Every row gives one point. Examples show where two turns around zero, p and q, send a point. Where does a point land after both, in the order given? Backwards means that the second turn is done in reverse. Each puzzle has new turns, and all numbers are rounded.

Turn p:
-119; 169 -> 157; 135
264; 12 -> 37; -262
-193; 166 -> 147; 208
82; -255 -> -246; -106
-33; -91 -> -94; 24
Turn q:
-114; 198 -> 226; -33
-3; -46 -> -34; 31
-290; -95 -> 105; 286
306; 22 -> -172; -254
101; -79 -> -125; -30
Where do these land?
q, then p: -164; -113 -> 199; 6
p, then q: 149; 246 -> -259; -126
p, then q: 79; 115 -> -129; -54
p, then q: -64; -248 -> 188; 174

Turn p:
-254; -238; -315; -101 -> -350; -24; 266; 192
238; -24; 27; -182 -> 202; 134; 163; -76
46; 253; 238; 40 -> 161; 93; -288; -81
-107; -64; 97; 159 -> -9; -164; -115; 100
77; 73; -47; 84 -> -4; -39; -26; -135
Turn q:
-83; 75; 40; 85 -> -44; -99; 94; -30
-62; 89; -17; -213 -> -140; 112; 28; 157
40; -155; 343; 65 -> 294; -187; 37; 158
4; 439; -70; 45 -> -404; -187; -35; -26
-80; -233; -77; 26 -> 168; 151; 81; -100
182; -215; -219; -8 -> 126; 210; -205; -160
Where do these land?
q, then p: -70; 71; 247; 236 -> 197; -159; 164; 189
p, then q: -182; 38; -81; -258 -> -191; -208; 163; -39
q, then p: -255; -119; -92; -59 -> 157; 128; -224; -6
q, then p: 198; 88; -8; 126 -> -119; -1; 217; 42
q, then p: 86; -228; 173; -99 -> 109; -128; 33; -264
p, then q: 223; 150; -240; 54 -> -59; 158; 30; 322

Turn p:
-77; -156; 54; -300; -232; -201 -> -10; 73; -197; 353; -44; -216
-131; -114; -224; 9; 36; 147 -> 291; -87; 65; -48; -40; -57
131; -12; -18; 99; -36; -189 -> -79; 22; -104; 53; -109; 179
37; 41; 12; -94; 112; -113 -> -127; -102; 39; 70; -65; -13
-191; -4; 176; 12; 78; 188 -> -7; 14; 23; -212; 113; -225
-210; -10; -161; 112; 33; -214 -> 95; -251; -224; -18; -68; 50
572; -60; 9; 116; -43; 98 -> -90; 369; 255; 31; -163; 345
-131; 314; 151; 47; 52; 284 -> -70; -39; 143; -229; 375; -63
Turn q:
218; -63; 230; -118; -85; -21 -> -115; -141; -57; -189; 232; 4
129; 44; 132; -50; 55; -283 -> -18; 121; 5; -202; 176; -187
-300; -17; 22; 87; -8; 179 -> 159; 20; -136; 101; -176; 211
-52; 98; 76; 50; -248; -65 -> -50; 53; -238; 107; 109; -33
-92; -57; -147; -129; -91; -35 -> -178; 110; 6; 51; -94; 65
75; 120; 204; -159; 29; -84 -> 14; 77; 10; -136; 262; 40
76; -284; -422; 314; 414; 163 -> 158; -245; 388; 37; -537; -189
-53; 160; -95; 4; -66; 146 -> 29; 4; 23; 230; 30; 88
Where do these land?
q, then p: 48; -160; 167; 78; -200; -295 -> 113; -318; -46; 262; -64; -20
p, then q: -215; 237; -66; -43; 111; 198 -> 22; -21; 132; -374; -39; 14
q, then p: 57; -216; 23; -238; 18; 113 -> 101; 64; 41; -17; 82; -312
q, then p: -22; 224; -101; 17; 96; -198 -> -260; -92; -34; -26; 78; 160
q, then p backwards: 157; 162; 103; -42; 201; 176 -> -31; 191; -222; -24; 20; 217
q, then p: -217; -30; -128; 249; 23; -220 -> -17; -8; -154; 225; 127; 291
p, then q: 191; -216; 3; -21; -250; 225 -> 146; -3; 44; 182; 351; -130

Turn p:
1; -167; -295; -33; 20; -147; -194; -21 -> 142; -235; -55; 206; -73; -189; 9; 121
6; 176; 2; -79; -96; -160; 70; 215 -> 40; 91; -154; 134; -60; 260; -16; 7
195; -151; 73; -35; 341; 324; 77; 95 -> -8; 132; 81; -380; -308; -180; 76; 41
-346; 107; -97; 58; -125; 123; -7; -72 -> 69; -177; 214; -20; 233; 194; -5; 74
-21; -48; 198; 15; -77; -235; 320; -150 -> -54; 245; 127; 189; 65; 12; -159; -290
-58; -113; 175; -8; -144; 8; -219; -24 -> -235; -97; 10; 80; 87; -37; 190; -12
267; 40; -239; -267; -39; 181; -7; -80 -> 344; 48; -185; -131; 19; -147; 219; -5
-148; 372; -2; 72; 244; -95; 15; -168 -> 23; 175; 32; -42; 226; 60; -305; 284
104; -216; 185; 278; -124; 2; -56; 205 -> -323; -184; -71; -36; -189; 26; -8; -220
Turn q:
-75; -277; 87; 148; 219; -135; -36; 119 -> -254; 98; 105; -156; 150; 82; -113; -205
-109; 12; -99; 31; -127; 256; 81; 44 -> 110; 222; -162; 51; -118; -60; -49; 52
89; -92; 244; 108; 163; -66; -8; -44 -> -260; -97; 7; -145; 142; -30; -17; 26
89; 54; -229; -92; -189; 113; -194; -93 -> 186; -23; -135; 123; -161; 34; 253; -83
45; -97; 105; 102; -187; 76; 373; -58 -> 0; 61; -256; 126; 215; -14; -219; 191
40; 172; -169; -280; 210; 108; -320; 63 -> 81; -1; 265; -3; -246; -193; 331; -126
27; -60; 135; 386; 276; -200; 118; 132 -> -126; -46; 50; -390; 265; -4; -258; -98
-237; 156; 32; 44; -352; 168; 107; -153 -> 136; 90; -232; 94; -221; 154; -103; 313
149; 91; 142; -217; -56; -315; -72; 143 -> -48; -370; 209; 167; -23; -21; -82; -86
-18; 42; -249; -228; 43; -6; -48; -152 -> 178; 66; 148; 131; -2; 52; 256; 15
Where do these land?
p, then q: -151; -233; 123; -167; 25; -135; -155; -29 -> -48; -6; -52; -150; 63; 107; -339; 78
p, then q: -200; 67; -251; 192; 235; 209; -61; 106 -> -270; -23; -3; 274; -133; -154; -26; -260
q, then p: 270; 48; 194; 38; 77; -148; -154; -28 -> 15; -8; 297; 177; -135; -142; 65; -67
q, then p: 196; -19; -250; -147; 254; 158; 281; 168 -> -113; 300; -214; 140; -5; -125; -355; 99
q, then p: 113; -131; 24; -61; -243; 169; 130; -301 -> 198; -199; 4; -144; -206; 129; -265; 24
q, then p: -123; -82; -300; -141; -250; 95; -12; 99 -> 16; -100; -244; -205; 221; -23; -168; -154
q, then p: -35; 211; 90; -21; 13; -222; -88; -76 -> -123; -4; 82; -21; -149; -26; 232; -136
p, then q: -156; 52; 203; 51; 125; 140; -39; 171 -> -78; 140; 42; 130; -235; -82; -139; 108
p, then q backwards: 85; 88; 168; 256; -237; -267; 98; -109 -> 87; -393; 65; 88; -133; -110; 90; 214
